Each point is reached from the start by the listed moves, each made once or not at all, plus a little noise. Say if it took an odd or an even number of moves. Then give how often each move was made.

Moves:
(1): [  3 -56 -29 -73  23]
(2): [ 31 -31 -39 -11  20]
(3): [-21  16  94  74  26]
Start: [-30  -8 -44 -27  16]
Points:
[-50   0  48  47  37] => odd (0, 0, 1)
[  2 -38 -86 -33  43] => odd (0, 1, 0)

Moves:
(1): [ 12 -39  12 -21   3  10 -31  11  24]
(2): [  9  10   4 -15  -3   5   4 -14  14]
(3): [-15 -11   7 -18  -6 -25   4 -18   3]
(4): [ 16  -5  20  11 -11  -2  -4 -14  31]
(5): [-24   0  21   3 -13  -3  -1   1   8]
(6): [  5  -7  -4  -3 -18  11   4   1   8]
(7): [ 17   4   7   5   8   7  27   1 -13]
(8): [-13  -8   7   4   3   9  13  10  51]
(9): [-11  -2  -5  14  10   7   3 -23 -21]
Start: [-15  -9 -18  -2  19  -6  -1 -10  12]
Points:
[-31 -15  35 -21 -10 -29  -1 -53  69] => even (0, 1, 1, 1, 1, 0, 0, 0, 0)
[-39  -8   5   2   8  -9  -4  -7  19] => odd (0, 0, 0, 0, 1, 0, 0, 0, 0)
[  0 -59  20  -8  14  14 -24  -3 121] => odd (1, 0, 0, 1, 0, 0, 0, 1, 0)

Moves:
(1): [ -2  -3  -1  11  -5  12   6  25 -11   4 -11  -6   1  29  -9 -13   1  -3
  38 -33]
(2): [-25 -15 -21  -7  14   7   3   3   0  -2  10  -5  14   3  15  12  -5  18
  16  -2]
(3): [-10 -13  -8  -2 -31 -30  27 -20  27   1 -29  23  19  37  -7 -14  12  23
 -22   4]
(4): [  7  -3  -8   0  35  43  30   8  28  21   2 -15  19 -16 -25   4 -17  -4
  -1   8]
(5): [ -6   0  -1   0 -13   4   4   8   8   0 -31  12  -9 -29 -14  -5  25  15
 -13   3]
(6): [ 24   8  -5 -11  31 -12  -8 -25  -9  12 -26  33  -9  11   3   9  25   1
  14  -1]
(7): [-17   0  18 -17  -5   6   5  35 -14   6 -33 -10  24  16 -21 -12 -16  34
   8 -25]
(8): [ -9  -2 -25  -8  11  15   5 -27 -18  -5 -26 -22   1 -15  -3 -29  -1  18
   3   5]
(9): [ -8   7   1  -6   5  12  20   4   2   5   7 -24  -8  -1  17  12 -16  -6
  -7   1]
(10): [  5  -9  -5  17  -3  10   1   4   6  15 -33 -39  15  -6  23  -5   9  -2
 -12  32]
(11): [ -3 -23   4  12   0  -8  26   5  -8   8  25  20  -7   2  -9  -7   1  20
 -19 -13]
(12): [-11  23 -27 -10 -47  22 -12  41  -2 -11   1  11  -8   2 -11  13 -13  -4
  -5   8]
(13): [ -1  -4   2  -5  -9  -5   1   8  -4  -2 -15  -5  -1  -7   8  -1   8 -11
   3   9]
(14): [ -9  -9  17  -2 -13   8  -1  -7  22  21   2  -4   8   0   7   0  10 -26
 -26   0]
(15): [ -1   1 -10  -2   6  18  10 -17   0 -19  -3  19 -25 -10   6  -1 -20  -9
   6   2]
(16): [  6  -2  12  18 -13  -1 -20 -18 -23 -14 -16  -2  29  -6   3   4   0 -25
   3 -10]
(17): [ 16   0  -7  12  11   3  -6  11  -7 -11  -1   1  12  -6  14  -2  14  -1
   0   3]
(18): [ -2 -19 -22  -6  -3 -13  -1   0  26 -12   8  -5 -29 -29 -20   8 -11  15
   5 -13]
Start: [ 26  22 -13  -3 -19  -6 -18 -14  -3   2  27   4   6   3 -22  20  -8   3
  11   2]
Points:
[ -19    7 -104   15  -93   62   23    6  -22  -37 -121  -34   49   -7
   20   -8    7   15   19   23] => even (1, 1, 1, 0, 1, 0, 0, 1, 1, 1, 0, 1, 1, 0, 1, 1, 1, 0)
[-23 -30 -71  -1 -58  76  31  65  15 -10 -60 -14  25 -79 -64  32 -46  51
   1   4] => odd (0, 1, 0, 1, 1, 0, 1, 0, 0, 1, 1, 1, 1, 0, 1, 1, 0, 1)
[-10  -4 -47 -10 -58  45 -14  46 -69   7 -93  26  64   3 -40  -9  40  39
  31 -54] => even (1, 1, 0, 0, 1, 1, 1, 1, 0, 0, 1, 1, 1, 1, 0, 1, 1, 0)
[-12 -52   5   8 -92 -26  39   0  31  28 -56 -40  57   8 -19   6 -14  26
 -57 -12] => odd (0, 0, 1, 0, 0, 0, 1, 0, 1, 1, 1, 0, 1, 1, 0, 1, 0, 1)
[ 14  -3 -73  15 -86  73  34   0  86  -2 -65 -17  30 -63 -29  34 -15 -22
 -62  41] => odd (0, 0, 1, 1, 1, 0, 0, 0, 1, 1, 0, 1, 0, 1, 1, 1, 1, 1)
[ 12 -40 -37  33 -40  14  47 -35   2  20 -91  28  45  20  36  11  57  -3
 -10  -3] => odd (1, 1, 1, 0, 1, 1, 0, 0, 1, 1, 1, 0, 1, 1, 1, 1, 1, 0)
